Each row is a point. Each copy is the shape, with its points in the same order, turned, moved and blurred by noise. Is it also mirrored, or only turned?

Shape, 6 rows:
[[-49  72]
 [ -8 -64]
 [-54  -9]
 [-27  61]
 [-32 -53]
 [-34  27]]
Copy 1:
[[ 73  -2]
 [-63  57]
 [ 10  50]
 [ 38  -9]
 [-36  68]
 [ 26  12]]
Copy 1 is: only turned
Copy 2 (6 x 2):
[[-88   7]
 [ 47 -23]
 [-28 -42]
 [-66  25]
 [ 28 -42]
 [-48  -2]]
Copy 2 is: only turned
Copy 3 (6 x 2):
[[-34  68]
 [ -6 -72]
 [-48 -10]
 [-12  53]
 [-29 -49]
 [-24  31]]
Copy 3 is: only turned

Shape:
[[ 25  59   8]
 [-99 -12  16]
 [-65  42 -68]
 [ 38 -65  43]
 [ 12 -24  70]
 [ 27  -5   9]
 [ -7  48  27]
 [-54 -26  22]]
Copy 1:
[[-60   9  -3]
 [ 61  47 -57]
 [  7 -44 -90]
 [ 29  28  79]
 [ 12  66  46]
 [ -9   4  33]
 [-39  29 -15]
 [ 52  40 -16]]
Copy 1 is: mirrored
Copy 2:
[[-60  25 -38]
 [ 68  60  29]
 [-29  50  72]
 [ 42 -61 -55]
 [ 32  -8 -75]
 [-14 -17 -37]
 [-26  44 -31]
 [ 50  23   1]]
Copy 2 is: only turned

Shape (9 x 4):
[[ 79   2 -67 -39]
 [-57  61  -1 -28]
 [-21  53  76  -2]
 [-35   2   0  17]
 [  5 -16 -45  -1]
 [-29 -54  74  -3]
 [-60  12  33  36]
 [ -9 -29  19  36]
 [ 95  44 -55   9]]
Copy 1 (9 x 4):
[[ 59  -8 -89  69]
 [ 49  67  27   2]
 [ 36  19  87  46]
 [  7  11  10 -17]
 [ 29  -8 -48   4]
 [ 33 -62  69 -17]
 [ -6  22  50 -19]
 [-11 -28  13  -1]
 [  7  11 -79 102]]
Copy 1 is: only turned
Copy 2, 9 rows:
[[   1  -41 -104   26]
 [  51  -40   52   17]
 [  54  -42   43  -74]
 [  -6   -5   30  -18]
 [ -21   -8  -24    9]
 [ -47  -63   39  -84]
 [   2   -3   61  -46]
 [ -32   -3    6  -51]
 [  44    5 -108    2]]
Copy 2 is: mirrored

Shape:
[[ -31   -8   40  -55  -12   39]
 [  45    0  -34  -18    0   40]
 [ -51  -23  -38   25   72   -9]
 [ -30  -19   70   37   20   -9]
 [  33  -26  -39    7  -24   42]
 [ -16  -38  -26    2  -27    6]
 [ -24   24   39   38  -30    7]
 [  10  -13  -14   34    2   46]
 [  10  -19  -19 -121   -1    5]]
Copy 1, 9 rows:
[[ 51 -32  47 -36  -4  16]
 [-16  -5  27  31  50  42]
 [-30   6 -33 -26  38 -78]
 [ 52   4 -48 -12 -31 -22]
 [-29 -30 -11   4  41  55]
 [-27 -30 -20 -21   5  25]
 [ 26 -35 -20  31 -35 -15]
 [  2 -29 -31  24  39  22]
 [-14  19 102 -51  21  44]]
Copy 1 is: only turned
Copy 2 (9 x 6):
[[ 17 -29  24  42 -57 -31]
 [-25 -34  12 -31  12 -27]
 [ 14 -25 -87  -9 -26  47]
 [ 56  43  -8  34 -29  29]
 [-41   5  -3 -36  -1 -40]
 [-38  16 -30  10 -22 -20]
 [ -2  39  32  14 -38  39]
 [ -7  10  -7 -43 -13  -1]
 [-21 -90   6  64   2 -66]]
Copy 2 is: only turned
Copy 3, 9 rows:
[[ 66  30 -33 -40  35   3]
 [-21 -13  -6 -81 -15  -7]
 [-43 -44  23  16  69  -3]
 [ 35   9  24  45  11 -43]
 [-47  25  -6 -64  -3 -10]
 [-14  46  -8 -28  39  12]
 [ 15  28 -46  16   7 -57]
 [-31  12   9 -37  23 -47]
 [ 43   0 -31 -73  12  87]]
Copy 3 is: mirrored
Copy 4:
[[  -4   26 -102  -23  -30  -21]
 [  24  -58  -35   -9  -37    2]
 [ -45  -11  -24  -23   59   53]
 [ -19   42  -33  -27   50  -53]
 [  19  -49  -15  -48  -41   -4]
 [  -6    5  -15  -53  -30   11]
 [  45   37  -34  -45   26  -32]
 [  18  -40  -28  -52    7  -14]
 [ -24    1  -80   34  -94   26]]
Copy 4 is: only turned

Shape (12 x 8):
[[  58   -9   46  -57   15  -14  -72   73]
 [ -15  -49  -17   80  -11  -20  -22  -16]
 [  59   15   -6   39  -51    2   25   -2]
 [   8   56   34  -28   55   26  -10   59]
 [   0  107  -49  -55  -27  -79   15  -52]
 [  54   -3   14 -107   55  -61   20   14]
 [ -14  -47   59   16   -1  104   -7  -49]
 [ -42   49  -77   -1   20   49   -6    9]
 [   6   -8   -1    8  -12   25  -39  -24]
 [  52    2   30  -51  -49   -7  -58   44]
 [ -28   45  -34   -9   56   30  -23  -84]
 [  58  -17  -17    0    4  -13  -73  -11]]
Copy 1, 12 rows:
[[  80   -5   -4  -58  -21  -43   11   12]
 [   3   47   -4   43   68   34  -19  -94]
 [   4  -13   59    4    9   51  -62  -45]
 [  32  -26   -3   16  -73  -22    8   -3]
 [ -76 -120   84   -4   55   -4   19   -5]
 [  36  -80   24  -79  -13   17   89  -21]
 [ -44   96  -35  -27  -39   67  -28  -18]
 [ -50  -63  -65   59    7   17  -18  -16]
 [ -28   15  -19  -20   22   16  -28  -43]
 [  49   -7   23  -66   34   -2  -20   17]
 [-107  -30  -32   -3  -11    3   12  -68]
 [  31   -7  -24  -62   38  -11  -35  -75]]
Copy 1 is: only turned
Copy 2:
[[  20   69  -52  -51   25  -79  -49  -50]
 [  26   58   42   19  -10   -1   85   -1]
 [  74   30   66  -38   50   -6   10    1]
 [ -18   29  -22  -78    1   22  -56  -39]
 [  58  -62   -7  -30  109   54   34 -101]
 [   3    3 -101  -69   98  -21   -6   -9]
 [ -15  -19   56  -79  -67  -60   45   28]
 [   2  -39   22   22  -19   58  -25  -32]
 [  34    3   18  -25  -17  -27   29  -29]
 [  36   39   -1  -38   44  -86  -33  -65]
 [  29  -67  -23  -37  -41   47   48  -34]
 [  77   35  -30  -10   -3  -44   20  -28]]
Copy 2 is: mirrored
Copy 3 (12 x 8):
[[ 10  20  18 -29 -63 -48 -97 -31]
 [-61  21  40  39 -10 -19  42  57]
 [ 39 -36  41  42 -27 -12  26  40]
 [ -6 -46 -49 -24 -26 -53 -63  -9]
 [ 41 -28 -18 -17  -6  71  80 -78]
 [ 33  35 -68  -3 -56  42 -76 -25]
 [-17  29 -12 101  66 -89 -23  45]
 [-48 -83 -16  -8  63   2   2   7]
 [-24  10  35  40  18 -44   2   7]
 [ 44  21  41 -16 -29 -48 -51 -25]
 [-57 -44 -52  71  48   5  24 -42]
 [-28   3  44  47 -29   3 -37 -31]]
Copy 3 is: mirrored
Copy 4:
[[ 79  15 -42 -64  -5 -40   0 101]
 [  2   0 -30 -41  59  73   6 -28]
 [-18   1 -23 -54  46 -15 -62 -20]
 [ 25  25  18  22 -16 -32 -37  76]
 [ 88 -61  29   0 -45 -36 -59 -87]
 [ 89 -69  62 -35   6 -83  19  44]
 [-61  54 -44   5  67 -33  63  16]
 [-36 -19  -8  32 -64  19 -17 -14]
 [  6   5 -55 -26  15   3   9 -10]
 [ 61  38 -46 -89 -20 -50  -8  38]
 [  6 -47 -38  63 -14 -17  28 -48]
 [ 46 -34 -90 -42  22  -7   0  24]]
Copy 4 is: mirrored
